Each row of a before or after table is a point. The points were changed in one or more steps. Then noise was added and the rows were shuffled. The steps act on columns, c1 being the first. Name the steps. A step turns or swaps two columns, mirrors them in a line or flattens them onto one, adds a multiple of one to another, or multiplies or shifts one. Angles are multiples of 10 degrees, from the lower column toward the higher: turns from -170 to 170, lines from 10 to 170 but not 90. Use the fewest steps. Two steps may share a column if one is a turn and the other turns, adds or multiplies; they go together, in the order done. Otherwise the lowest column goes first.

Before, 10 rows:
-4.1,-0.8,-1.6
3.6,1.9,6.1
0.2,4.1,-2.4
2.2,4.5,-2.0
-1.3,-3.0,-1.7
2.4,-3.6,4.8
3.5,3.6,1.3
-1.2,-0.3,0.0
-3.4,-7.2,1.3
1.9,0.8,5.8
After:
-2.7,3.5,3.6
-6.1,0.0,-0.3
-3.2,-5.3,2.7
-4.9,3.7,3.0
-1.4,0.2,4.1
-1.4,-5.3,3.8
-6.3,0.7,-3.5
-9.1,1.0,-1.4
-8.4,-3.5,-6.6
-2.6,-5.7,-1.8
Steps: shift c1 by -5.0; turn c2 and c3 by 70 degrees

Before (8 x 6):
3.7,3.5,5.1,1.8,1.6,-2.0
-0.8,-1.7,1.4,7.0,-1.2,2.1
-3.2,1.2,-4.1,-1.1,1.1,-0.4
-1.5,0.9,3.3,-2.6,2.0,3.7
-1.4,3.0,1.5,-5.0,-4.1,2.6
-3.0,-0.5,3.7,-0.1,4.9,-5.7
-0.3,-3.9,-4.5,-1.6,-2.1,-5.0
-6.5,-1.5,-2.1,-1.7,6.4,2.9
After (8 x 6):
2.7,0.3,-3.3,-4.4,-5.0,0.0
3.9,3.0,-1.9,2.0,-2.4,0.5
5.6,-1.5,2.1,6.4,-1.7,-4.3
1.3,-4.1,0.2,1.2,-1.0,-3.2
2.3,2.0,1.1,-1.1,6.9,0.5
-3.5,3.8,-1.1,4.9,0.0,-5.5
-4.2,-2.7,5.3,-2.2,-1.7,-2.8
-3.5,3.6,-5.1,1.7,1.8,2.2
Steps: mirror c1 and c6 in the line at 60 degrees; turn c2 and c3 by -110 degrees; swap c4 and c5

Before (9 x 9):
0.8,-4.2,-3.5,-3.4,1.3,0.7,3.2,6.0,2.4
-3.7,-1.8,-4.0,-0.6,-2.7,-0.2,-2.2,5.1,-5.3
4.0,-5.3,-5.4,1.6,1.3,-0.9,0.6,5.2,7.7
-2.2,4.2,-1.4,-5.0,-2.6,-2.4,1.6,0.1,-0.5
-2.4,2.0,2.7,-6.1,-0.1,2.7,-2.0,-3.0,0.6
1.4,3.3,4.8,1.2,-0.3,0.1,4.7,3.1,3.0
3.0,7.4,1.5,1.4,-1.0,1.1,1.8,7.8,1.7
2.8,1.5,1.9,-4.1,-2.7,1.2,-2.8,-1.7,-4.3
-1.3,1.8,0.9,-2.7,1.9,-2.5,-0.8,3.7,-2.5
After:
4.7,6.2,1.8,1.8,1.9,1.7,-1.0,3.2,-1.0
-6.5,1.1,-5.2,1.5,7.8,-1.7,-2.2,0.2,0.9
4.7,0.0,-1.2,-5.1,-0.6,-3.9,-1.6,-4.9,-2.7
0.4,-4.2,-3.9,-0.4,-5.1,0.0,-5.1,0.1,-2.2
2.1,2.9,4.7,1.1,3.4,0.1,2.0,-1.5,-0.4
3.0,-0.8,2.6,-6.2,0.7,4.4,-4.9,-8.0,0.0
-4.0,-1.2,-3.6,-3.6,2.3,1.1,0.5,0.9,1.5
2.4,-0.3,1.0,-2.9,-2.3,-4.1,-4.0,-1.2,1.8
0.2,3.3,1.8,-4.3,-4.3,2.0,-5.6,-6.8,-2.8
Steps: mirror c1 and c2 in the line at 60 degrees; swap c5 and c9; multiply c6 by 1.6; shift c7 by -3.0; shift c8 by -5.0
